Each row is a point. To make a cloud, some directions were put in groups of two or more. Within a group, all points are equally far from the middle, so they leave a hole (a ring in 2 directions, a hollow ball in 3). The other directions are filled evenly. Then the cloud was stretched, turned, moved and blurred a little. How many holes are there, and how many directions does each take, smallest first?
In the rows, 128 means zero.

Cloud, 22 rows:
[[164 123  74]
 [172 162  57]
 [ 59 209 103]
 [ 65 201 116]
 [ 84 177 152]
 [154 183 148]
 [145 117  74]
 [140 201 133]
 [171 196  82]
 [127  79 125]
 [189 141  99]
 [158 181 148]
 [ 80 130 104]
 [135  73 128]
 [ 97 130  75]
 [113 140  49]
 [ 73 153 144]
 [ 89 114 116]
 [110 190 155]
 [ 84 191 142]
 [180 173  80]
 [ 66 181 127]]
Holes: 1 (2)

Cloud, 28 rows:
[[ 49 184 126 141]
 [ 56 109  90  77]
 [ 82 209 137  99]
 [ 78 122 178 179]
 [113 144  45 118]
 [ 55 141 100  72]
 [125 140 190 101]
 [125 207 173 137]
 [ 99 152  53 149]
 [ 94 102 186 112]
 [135 139 171 191]
 [152 155  74 129]
 [ 59 116  85  74]
 [106 217 155 117]
 [166 124 121 167]
 [ 88  68 147  98]
 [ 91 217 127 143]
 [156  97 127  98]
 [ 62  81 139  97]
 [ 92 131  56  78]
 [112  48 105 131]
 [ 90  50 102 112]
 [ 86  63  72 141]
 [136 145 163  80]
 [137 151 176 186]
 [126 166 193 111]
 [137 189  97 161]
 [138 198 160 164]]
Holes: 2 (2, 2)

Cloud (28 x 4):
[[115 193 142 204]
 [111 106  74 175]
 [160 183  79 125]
 [159 191  96 156]
 [133 209 118 104]
 [195 110 151 145]
 [172 183 142  94]
 [ 61 182  83 108]
 [169 148  69 113]
 [184 110 126 107]
 [ 68 147 157 196]
 [ 84 157  95 201]
 [202 103 134 168]
 [171  82 156 151]
 [162  82 108 150]
 [ 69 195  91 110]
 [146 160  64 176]
 [ 57 161  89 133]
 [112 137  75 219]
 [150  93 157  99]
 [184 116  82 167]
 [ 93 121 190  86]
 [ 74 188 115 152]
 [143 129  58 156]
 [ 91  87 132  84]
 [107 173 187 203]
 [194 158 110 136]
 [ 47 139 156 114]]
Holes: 1 (3)

Cloud, 50 rows:
[[130 108 195 140 108   8]
 [156 140 112  56 121 118]
 [152  99  93  81  68  65]
 [160  84 146  72  66 135]
 [ 70  84 118 160 118 109]
 [111 118 169 163 131 152]
 [129 147 184 132 148 142]
 [142 107 154 103  88  97]
 [137 178 156 156  81 192]
 [137  38 154 115  94 113]
 [122  73 145 127 127  24]
 [ 81  79  85 204 180 174]
 [117 139  67 104 140 175]
 [ 84 155 124 114 180 120]
 [ 87 102 191  82 193  48]
 [ 71 133  69 175 105 111]
 [ 88 107 182  51 168  66]
 [131 161 160  75 166  90]
 [ 43  82 170 173 126 106]
 [107 140 103 215 116 115]
 [116  89  33 123 194 136]
 [136 103 182  85 165  66]
 [ 55  71 180  93  99 169]
 [144 138 108 192 139 151]
 [119  78 217 123  70 129]
 [157 155 224 120 108  86]
 [ 81  92 136 102 127 176]
 [176 127 133 149 102 172]
 [ 84 122 215  66 150  65]
 [157 156 154 123 188  97]
 [199 210 141  93 155 170]
 [144 202 170 169 152  99]
 [ 90  85 111 101  68  87]
 [143 142  99  98 144 156]
 [ 18  98  93 158 119 146]
 [ 94  87 172 157 126  34]
 [130 164 155  70 123 139]
 [ 26 140 132 124 132 133]
 [ 87  59  73 163 158 191]
 [100  57 137 154 156  50]
 [ 93  65 165 159 114 144]
 [ 65 104  85 145 170 122]
 [ 76  74 156  83 121  70]
 [ 95  26 152 157  76 144]
 [186  64 161 122 122 108]
 [ 95 171 190 145 107 189]
 [113 152 151 121 130  98]
 [107 213 183 161 175 152]
 [ 85 143 191  91  48  74]
 [157 147  81 161  97 132]]
Holes: 0

Cloud (82 x 8):
[[184 136  67 159 122 184 110 192]
 [211 129 116 146 182 177  46 106]
 [138 219 157 108 139 122  60  80]
 [161 188 128 160 156 115 184  60]
 [ 63 102 135 107 186 122  60 102]
 [113 166 160 142 162 120 120 205]
 [117 138 123 156 133 179 213 121]
 [178 188  91 128 113 181  38 145]
 [131  77  46 138 113 154 115 121]
 [ 97 185  99 127 110 199  27 181]
 [165 115 104  67 110 195 133 106]
 [ 99 151  48 201 138 148 105  86]
 [147  67 118 126 157 138 109 141]
 [202 142 140 113 177  94 136  94]
 [114 204 130 157 108 150  99  56]
 [136  97 105  79  46 160 137 105]
 [ 82 188 132  70 113 144  86  97]
 [ 78 156  87  70  87 164 105  72]
 [ 58  77 159 101 123 194  81  63]
 [ 45 160 151 161 202 126 105  77]
 [100 133 197  92 139  88 116  69]
 [ 81 199 111  79 111 173 194 127]
 [116 139  97 190 178 164 184 143]
 [ 62 165 162 116 188 117  48 103]
 [109 139 192  45 138 186  85  78]
 [164 146  70 168  98  78 213 126]
 [ 85 141 163  63 115 133  70 113]
 [130 142 171 105 169 175 142 180]
 [119 104 159  60 130 188 100  14]
 [112 143 107  91 137 183 211  85]
 [104 129 153 155 115 236 158 132]
 [161 142 111 127 142 226 141  98]
 [127 168 157  90 141 135  95 202]
 [193 157  96 142 190 122 176  91]
 [140 124 108 139 221 154 173 103]
 [ 85  98 147  90 218  94 103 102]
 [ 95  89  71 168 152 173 104  61]
 [ 35 118  90  90  86 194 177 100]
 [ 34 103 118 124 150 151 195 167]
 [175 171 133 109 213 186  61 113]
 [129 134 139 121 170 216 142  63]
 [118 101  47 132 179 103 124 149]
 [155 117 155  64  78 194  87  53]
 [100 165 123 184 154 119 180  26]
 [128 125 170 116 165 127 160 168]
 [111 114 143 125  91  85  68  66]
 [ 85  99 105 178 151 144  64 150]
 [159 176  98  94 120 140 209 122]
 [ 81 113 141  87 153 112 116 176]
 [115 112 123  91 210 152 188  92]
 [123 105 122 172  70  91 145  84]
 [ 78 145 116 131 105 209 119  45]
 [181 127 201 140 140 115 104 123]
 [148 186 160  76 213  91 142  88]
 [ 71 155 135  93 133 179  52 196]
 [187 175  88  94 122 114 147 103]
 [ 84  75  66  91 109 158 117 165]
 [208  88 133 127 135 171  99  72]
 [ 71 133 166 118 197 116 161 141]
 [159  90  78 107 173 113  94  99]
 [121 154 184 185  82 119  84 113]
 [158  86 134 145  62 122  82  75]
 [150 147 155 111 230 137 165  84]
 [ 92 144 100  74 205 169  71  69]
 [ 88 105  39 184 131 148 123 177]
 [116  60  83 111  66 200 106 105]
 [176 105 168 134 164 106 129 128]
 [111 131 143 161 144 122 145 219]
 [ 73  89  90  51 130 144 187 119]
 [140 214 118 173 187  94 122 155]
 [120 188  58 181 130 208 149 154]
 [166 135 179 141 222 123 118 118]
 [161 138  86 191 129 203  54  70]
 [114  98  91  76  81 201  55 158]
 [113 184 158 188 192 111  89 149]
 [159 193 175 160 160 208  96 131]
 [169 168  84 198 117 214  81 142]
 [169 174  88 212 125 127 135 110]
 [103  70 165 151 153  99 146  99]
 [153 190 100 175 109 173 135  76]
 [ 84 137 166  48 100 166 114 126]
 [151 100 139 145 184 210 122  80]]
Holes: 1 (6)
